Each row is a point. The last column is the point's height on a tilted bowl or saddle (a function of degree 2), plus a little noise. Along how many of its main directions does it bend up, bend down or stay straight?

Points (18 x 4):
[[-0.30  0.18  0.53 -0.25]
 [-0.13  0.32  0.32 -0.16]
 [ 0.02 -0.79 -0.31 -0.77]
 [ 0.03  0.42 -0.19 -0.23]
 [ 0.63 -0.23  0.01 -0.29]
 [ 0.01  0.08  0.08 -0.13]
 [ 0.04 -0.58 -0.09 -0.47]
 [ 0.36  0.67  0.28 -0.23]
 [ 0.04  0.07  0.77 -0.26]
 [ 0.44 -0.25  0.67 -0.32]
 [ 0.67 -0.21  0.15 -0.30]
 [-0.47  0.14 -0.21 -0.42]
 [-0.30  0.63  0.46 -0.33]
 [-0.22 -0.49 -0.36 -0.62]
 [ 0.14 -0.36  0.07 -0.26]
 [ 0.12  0.56  0.92 -0.42]
 [ 0.91  0.26 -0.90 -0.94]
 [ 0.02  0.48  0.16 -0.15]]
Directions: 0 up, 3 down, 0 straight

Points, 18 rows:
[[ 0.57 -0.53  0.09  0.07]
 [ 0.40  0.29 -0.41  0.07]
 [ 0.16  0.34  0.29 -0.20]
 [-0.18  0.49 -0.64 -0.16]
 [-0.20 -0.36  0.56  0.48]
 [-0.22 -0.15  0.05 -0.09]
 [-0.40  0.39 -0.29 -0.39]
 [-0.43 -0.38 -0.77 -0.07]
 [-0.36 -0.13  0.74  0.64]
 [-0.67  0.45 -0.41 -0.64]
 [ 0.13 -0.18 -0.34  0.02]
 [ 0.13  0.30 -0.42 -0.06]
 [-0.30 -0.11 -0.33 -0.25]
 [-0.74 -0.64 -0.06  0.47]
 [-0.60 -1.00 -0.19  1.24]
 [-0.11  0.27  0.15 -0.17]
 [ 0.17  0.21 -0.70  0.17]
 [-0.25  0.65 -0.27 -0.11]]
Directions: 2 up, 1 down, 0 straight

Points (24 x 5):
[[ 0.27 -0.37 -0.30 -0.52  0.13]
 [ 0.59  0.56  0.11 -0.17  0.22]
 [-0.16 -0.08  0.20 -0.51  0.00]
 [-0.01 -0.08  0.26 -0.27 -0.22]
 [ 0.28  0.21 -0.43  0.48  0.43]
 [-0.60 -0.42  0.29 -1.02  1.02]
 [-0.16 -0.67 -0.07  0.20  0.11]
 [-0.20  0.32 -0.38 -0.01  0.32]
 [ 0.48 -0.28 -0.83 -0.47  0.75]
 [ 0.19  0.11  1.04  0.35  0.11]
 [ 0.02 -0.25  0.24  0.01 -0.29]
 [-0.04 -1.02 -0.08 -0.20  0.42]
 [-0.93  0.40  0.06 -0.32  0.95]
 [-0.09  0.21  0.16 -0.15 -0.12]
 [ 0.02 -0.13  0.53  0.11 -0.28]
 [ 0.19 -0.50  0.07 -0.13 -0.17]
 [ 0.49 -0.08  0.52 -0.13 -0.21]
 [ 0.62 -0.52  0.45  0.63  0.30]
 [-0.02 -0.38  0.41 -0.20 -0.21]
 [ 0.56 -0.01  0.72 -0.02 -0.09]
 [ 0.07 -0.34 -0.17  0.71  0.32]
 [-0.44 -0.53 -0.05 -0.17  0.17]
 [-0.48 -0.15  0.60  0.88  0.36]
 [ 0.55  0.38 -0.40 -0.76  0.69]]
Directions: 4 up, 0 down, 0 straight

Points, 22 rows:
[[ 1.04 -0.07  0.01  0.09 -0.04]
 [-0.52  0.02  0.03 -0.27 -0.45]
 [ 0.22 -0.45 -0.46  0.08 -0.14]
 [ 0.75  0.41 -0.36  0.06 -0.05]
 [ 0.03  0.34 -0.08 -0.61 -0.45]
 [ 0.02  0.26 -0.51 -1.02 -0.86]
 [ 0.13  0.02 -0.21 -0.78 -0.54]
 [-0.50  0.36  0.27 -0.78 -0.84]
 [-0.65 -0.61  0.22  0.31 -0.58]
 [-0.02  0.68 -0.47  0.05 -0.24]
 [ 0.01  0.07  0.33 -0.40 -0.36]
 [ 0.00 -0.21  0.56 -0.02 -0.32]
 [-0.01  0.21 -0.40  0.20 -0.04]
 [ 0.49  0.17 -0.91  0.07 -0.16]
 [-0.19  0.24 -0.45 -0.32 -0.35]
 [ 0.21 -0.27 -0.44 -0.15 -0.17]
 [ 1.26 -0.03  0.34  0.72 -0.16]
 [-0.57 -0.15  0.38  0.01 -0.47]
 [ 0.01  0.90 -0.53  0.00 -0.40]
 [ 0.18 -0.21  0.19  0.20 -0.07]
 [-0.45 -0.51  0.24 -0.28 -0.60]
 [-0.35  0.09  0.47 -0.01 -0.38]]
Directions: 0 up, 4 down, 0 straight
